Each wall is flat, endless, passes through zero and stands at right angles to its row. A trip goes straight from one point to another. List the walls that it crosses, first one first.
(in the rows, 128 means zero)

Walls:
(1): [148 127 124]
(2): [102 134 150]
(3): [104  98 120]
(4): [152 155 109]
(5): [ 92  49 169]
Trips:
[ 61 184  60] to [118 163 146] -> 3
[ 89  92 128] to [147 182 120] -> 5, 4, 3, 1, 2
[118 112 195] to [145 120 155] -> 3, 1
[ 95 129 123] to [ 25 174 139] -> none
[133 119  99] to [140  98 170] -> 5, 4, 2
[ 61 184  88] to [129 137 106] -> 3, 2, 1

Walls:
(1): [110 157 121 107 119 111  76  60 144 129 108 122 164 133]
(2): [148 103  86 112 110 131 133  88 231 203 149 195  87  68]
(3): [149 123  75 191 160 164 104 110 119 115 167 122 144 128]
(4): [150 133 159 100  95 150  99 181 130 177  75 127 165 161]
(5): [ 94 105 128 182  66 108 108  57 121 137 121 110 179 116]
(6): [153 160 132 152 176 137 132 174  43  90 112  69 119 103]
(7): [157 132 149 124  81 120  93 145  78 197 110  95  97 118]
(8): [154 143 112 186 112 117 177 119 168 166  97 116 107 179]
Trips:
[162 154  75 155 107 116 137 121 168 104  79 148 140 180] to [ 97 105 137  83 134 134 173 175 107 223 121 174 104 176] -> 5, 3, 1, 7
[121 108 120 155  97 173 112  95  70 109 100  89 127 107] to [134 123 124 143 108 157 178 146 152  48 128 105 162 132] -> 1, 7, 8

Walls:
(1): [142 159 170 125  52  58 144 107 147  78 145 192 125  91 123  97 123 121
 132 173  86 191 109 138 125  89 140 115  98 173 109 117 159 148 117  85
 147 135  97 117 146 101 110 151  61  48 121 151]
(2): [ 79 136 121 104 145 131  97 177 101 145  89 152  93 131 133  99 191 151
 113  92  45 141 111 172 120 197 118 110 169 196 175 112 150 113 162 150
 127 107 149 115 150 151 111  97 239 158 158 161]
(3): [182 109 125  88  69 159 176 157 104 144 123 135 141 104 163 111 170  71
 110 125  89 124 110 128 111 166 136  85 169 105 139 123 143 142 170 145
  77  78 134 127 108 119 125 126 106  95 109 152]
(4): [127 154  96 100 139 113  72 107 126 130 143 114 135 146 179 122 107 112
 131  92  63  84 151 164 124 111 171 132  99  83 185 164 121  97 141 100
 110 134 115 135 124 127 161 137 160  92 182 135]
(5): [ 94 155 144 146  99 180 137 110 147 135 134  75 128 114 175 123 155 127
  95  87 122  67 143 198 115 150 233 120 124 174 133  95 138  65 151 153
 181 113 105 140  80 105 178 164  54 145 167 133]
(6): [201 185  70 135 166  52 174 119 107 106 123 159 129  92 156 101 143  89
 177 173 181 152  86  72 201 183 133  88 137 193  90 123 166  65 117 120
  71 155 145 119 135 134 168 168 149  96 159  71]
(7): [147 117 126 146 134 134 154 164 112 116 145 144 122  67 107 124 146 112
 107  97 170 163 163 154 107 110  83 116  96 114 153 109 155 112 114 144
  98 170 133 146 186 129 157 138 143 142 135 108]
(8): [130 161 171 147 111 170 156 101  84 130 180  58 139 189  60 115  79 130
 138 147 126  82 150  72 111  70 150 180 148  76  80 167 148 115  96 126
  70  99 159 140 124 141  63 113 113 147 134 102]
Trips:
[142 111 122  96 114  99 130 139  74 148  99 138 112  67 109 165  87 124
  96 165  71 159 165 126 126  97 112 119 127 109 156 190 127  90 173  95
 185 110 109 160 124 149 169  40 143 141 128  89] to [171  85  83 100 150  49 154 115 142 113 139 101 102 156 128 122  91 105
 108 169 220 147 124 106 155 113  76  66 133 140 161  62 153 127  99 135
 166 152 168 122 153 121 181  84 152 139 168 118] -> 3, 6, 1, 2, 4
[179 105 138 179 161 120 129 115 131 154 150 178 125 126 102 127  31 180
 180  64 116 107 138 136 147 116 130  70 147 130  55 124 192 160 142  77
 128 130  88 144  80  93 128 155 186 111 127 153] to [121  87 113 151  92  75 151  70 117 113 161 148 126 120  98 142 139  90
 143 109  80 138 133 161 112 185 129 205 185 132 130 124 142 175 101 147
  74  93 111 179  65 165  69 110 113 121  99  87] -> 4, 3, 6, 2
[121 112 139  92 163 154  92 121 130 135 101 121 101 107 148  97 121 182
 107 137 129 134 101 142 123 132 145 164 123 105 162 200 134 107 193 140
 178 143 170 143 164 168 131 137 138 136 141 149] to [ 98 146 139 136 199 129 160 162 115 115 144 156 153 174 146 120 104 139
 110 153  99  54 119  64 116 152 191 162 168 129  70 123 137 150 101 161
 136  95 169  97 124 117  89 142 148 103  80 149] -> 8, 5, 4, 3, 6
[110 157  95 140 130 107 118 154 141 139 130 141 162 154 104 101 157 114
 140 167 172  94 162 164 135  59 144 152 168 127  95 120 164 178  96  95
 116 163 120 104 209 104 116 108 142  84  95  97] to [ 88 105 106 137 127 129 117 110  95 139 190  94 103 102 166 113 151 139
  51 164 122 157 167 145  84 102  90 141  92 179 171 161 164 122 166 118
  43 148  93  77  73 128 174 191 123 144 166 129] -> 4, 5, 8, 2, 3
[ 73 171 165 210 132 144 128  94  68  94 176 134 107 157 159 159 117 139
  96 129 132 155  99 122 188 170  73  75 179 114 153 106  81 135 132 195
 150  92  73 176 147 127 126 194 141 102 108 101] to [127 152 180  51 125 132 150 112 124 153  79  74 146 210 110 115 113 145
 144 106 163 157 129 134  95 118 109 132 119 153 122  88 143 127 119 161
 133 134 159  41 100 139 122 110 151 131  87 151] -> 6, 8, 5

Walls:
(1): [127 105 127 147 123 152 121 109 190 136 124 146  94 178 111 131 132 152
 199 129 118 115 109 112 107  70  97 141 115 105 139 134 123 150 181 114
 156 160 100 138  81  98 125 162 153  95 141 103]
(2): [ 85 111 117  74 125 187  89 168 126 116 196  94 193  86 148  88 152 201
 141 168 115 164 104 118 119 117  73  83  87  66 172  46 127  98 162 130
  96 120 145 168 143 149 156 121 105 155 131 111]
(3): [135  99 140  64 195 137  63 168 119 114 123  61 169 174 153  90 100 152
 156 100  82 152 154  62 167  90 112 139 127 140  82 134 108 169 136 136
 136 162 108 104 139 175 100 137 142 151 121 140]
(4): [ 61  52 143  89 146 131 124 120 133  83 121 135 136 101 148 133 145 114
 174 151 114 149 143 118 177 142 114 126  98 143 148 137 136 117  80 103
 168  99 170 127 130 144 142 135 143 132 125 163]
(5): [160 142 124 114 100 134 154 126 153  95 128 165 151 146 134 163  75 117
 164  96 103 138 174 147 130  94 138 131 102 140 105 136  85  76 142 111
 115 169 216 102 150 101 132 120 151 133 101 183]
(6): [107 137 170 172 186  97  77 150  84 134  77 236 138 113 121 162 153  93
 113 120 170  99 146 144 150 145 170 189  69 152 116 162 149 175  88 118
 145 162 111 166 122 200  95 175 155 134 147 115]
(7): [122  93 157 158 151 122 131 155 130 139 152 158 190  89 101 139 105 126
 111 149 143  97 164 140 118 132 169 110 131 111 106 160  98  90  83 176
 213 111 142 105 129  80 125 158 170  99  95 194]
(8): [130  98 140 118 139 158 132 197 106 172  86 139 159 108 163 103 148 110
  42 112 207 122  89  98 104 130 115 112 103 138   7 132 162 172  60 116
 149 100 118 117 156 129  81  99 194 165 107 104]
(9): [185 172 129 123 173 149 139 154 138 168  98 120 129 157  88 155 148 112
 162 179 113 180 125 165 143 168 153 138  85 125  66 132 104 126 108 162
 103  79 180 138 117 141 122 147 144 146 148 161]
(10): [ 96 126 122 191 153  50 109 109 107 145 129 129  75 147 106 142 131 157
 135 182 131 154 123  96 166  94 141  82  93 138 123 174 143 133  77 132
 146 113 110 116 109 142 158 194 140 134 111 131]
(11): [127 102  98 120  99 127 142 221 101 118 115 130 127  95 126 144 142 123
 140 136 139 145 126  86  62  81 137 132 131 129 155  78 113 127 165 108
 160 108 114 169 154 124  69 158 144 162 127 194]
(12): [174 124 148 163 128 135 108 167 118 181 133 134 142 112 128  73  89 122
 129 136 135 104 155 130 121 173 122 186 205 153 103 118 147 110  86 144
 145 228  91 178 144 148 122 135 128 135 161 164]
Trips:
[106 132 137 190 123 115 123 139 114 131 172 159 163 139  74 109 159 202
 152 108 182 124 233 121 114 118 134 146 112  99 129  83 144 114 137 105
 142 180  65 106 164 137 145 120 135 145 136 141] to [159  91  79 165  61 129 132  99 168  97 160 108 127  89  77 123 140 142
 137 159 122 152 132 169  92 103 147 184 149 117 193 102  80 139 132 133
  80  88 101 165 127  83 149  63 144 150 128  82] -> 3, 5, 10, 6, 7, 12
[123 106 113 164  93 205  84 122 114  89 113  93  94 143 161 136 108 194
 104  93  61 164 126 121 112  92 140 102 127  91 137 138 144 156 108 149
 114  97 155 126  59  81 132 151 122 114 117 127] to [151 164 107 166 165 160 146  52 159 152 159 143 144 127 114 174 187 127
 141  77 166 122 131  75 116 129 212 122 130 113 149  96 107  86 202  97
 101 132 128 126 160 113 159 106 122  94 106 123] -> 3, 10, 2
[ 93  86 175  96 156 157 125 135 151 111 143  89 129 157 129 102 133  68
  57  69 127 130 166 149 125 115  98  75 151 112 139 126 137 161 112 112
 107 109 172 170 166 164 130 114 130 127 157 100] to [194 115 164 112 116 154  94 123 131 100 118  71 117 119  75 100 135  90
 108  98 128 105 101  60 137 160 129 126 175 135 100  97 109 172 107 110
  50 114  60 172 148 163 151 113 116 123 168  63] -> 12, 4

Walls:
(1): [133 115 137  99 167 162  83  79 147 151 179 127 168 133 156 120 123  54
 168  97 149 161 113 122 129 110  94  37 146  85 109 155 185 185 192 154
 195 118 213 155 169 138 135 120 142 153 142 143]
(2): [ 99  56 126 111 106  92  85 128 168 134 200 139 106  36  98 134 115 104
 117 177 129 128  81 108  84 105 127 174 106 102 147 170  84 132 150  90
 174 140  85 156  75 106 107 129 166 161 126 115]
(3): [109  88 105 172 118 159 148 126 104 103 125 108  85 186 125 153  90 102
 161 132  71 164 111 103 183 111 119  79  82  97 123 166 176 144  44 124
 155  92 129 145 132  85 158 196 217 136 124 160]
(4): [100 114 118 139 153  61 131 135  97 122  86 127 134  97 176 102 100 120
 165 143 107  78 169 187 106 128 132 129 164 109 146 137 109 133 168 120
  86 160  80  83 114 106 100 162 173 113 122 157]
(5): [158 159  76 146  67 174  67 110 160 105 133 137 141  91 126 114 152 147
 165 123 156 168 134 147 114 103 146 110  79  92 112 128 118 122 124 110
 100 153 150  51 104 157  94 155  92 156 128 133]
(6): [158 131 130 202 127 138 148 168 124 176 137 120 103 127 133 119 207 169
 120 175 151 137 119 160 150 135 136 131 104 163 146 124 180 129  35 119
 128  85 185 155 112 177 139 104 126 133 166 145]
Trips:
[127 114 108 140 137  79 182 105 154  69 114 104 101 120  71 122  44 152
 117 135 115  94 102 224 162 182  94 126 111 107  88 117 122 112 183 158
 113 135 129 123  95 148  87 103 161 142  92  94] to [129 156 100 144 134 182 103 122 165  95 167 141 178 126 165 142 161 108
 170 118 146 139 145 179 134 179 132  88 175 121  99 150  84 132 120 102
 114 132  45 148  22 105  95 142 162 198  94 161] -> 5, 3, 1
[102 145  76 107 123 130 129 177 182 178  78 125  93 162 186 111 111  87
 105  65 104  73 100 156 112 101 172  70 140 114 102 132 157 208  75 107
 106 202 164 116 115 117 157 147 157 158 100 132] to [118  94 133 135 103  97 123 117 125 171 109 145 143 139 113 158  86 112
 153 135  77 143 129 108 152 170 102 166 160 125 105  76  91 182 189  59
 155 125 127 112 165  95 108 144 160  74 148 134] -> 5, 2
[121 122  48 203 149 108 112 145  85 220 181 112 123 108 122 137 115 135
 143 113 147 130  99 169 154 173 114  86  94 111 143 104 133 135 117 121
 116 107 154 139  95 125  88 120 162 126 145 155] to [152 178 133 103 121 108  83  99 113  73 176 103 100 136 119 118 109 173
 141 109 136 126 105 142 148 120 110  98 116  25 128 142 100 133 127 115
  97 100 104 143  88 116 145 173 102 133 141 184] -> 6
[ 79 146 133  93 168 161 149  96  70 131 128  91 153 146 181  72  94 125
 113 180 175 146 137 105 155 144 190  54  78 127 122 138 133  89 109 140
 119 130 109 118 115 132  70 119  90 114 136 135] to [ 80 132 133 121  66 109 162 144 141 133 175 123 136 170 133  62 159  97
 124 117  93 208 156 147  83 206 191  93 136 109 166 176  82 134 203  75
 133 161  99 127 146 133 173 107 114 145 129 160] -> 3, 2
[119 135 153 174 102 136  91  76 101 129 119  85 184 127 115 150  99 160
 141  56 100  99 111  46 193 135 148 132 110  88 171 100 114  49  60  80
  80  79 107 169 103  88 117 124  45 194 159 142] to [ 71 189 167  98 174 153  72 127 135 127 176  76  36 208 155  82  44 178
 161 109 123  95 166 106 131 146 112  73 166  27 139 110 167  89 111  81
 146 147 172  66 129 110 131 110 207 109  97 112] -> 6, 1, 4, 5
[134 209  82 151 110 102  93 114 193 147 148 112 114 120 109 162  95 150
 127 168 122  85 123 125  91 168  96 139  93  27  54 152 150  93  56 134
 156  92 139 127 108 131 137 157 133 135  94 146] to [133 103  78 140  97 121 181 108  66 144 100 174 127  93 100 131 129 160
 137 142 144 129 149 123 134  93  81 113 110 110 114 123  79 112  84 115
 142 213 147  84  97 176 153  65 144 154 108 115] -> 4, 3
[111 132 123 196  93 119 119 100 113 102  85  29 108 179 167 130 175 103
  79 144 113 107 145  99 102 174 123 133  66 125 127  76 145 146 113 162
 160 107 164 170 135 132 110 127  76 130 199 127] to [142 131 106 107 125  85 151 144  69  91 109 199  98  97 106 149 115 143
 121 149 116  78 112 143 102 106 140 154  72  94 178  68 100 125 189 104
 189  85  88 155 156 167 131 120 157 132 114 156] -> 2, 3, 4, 6
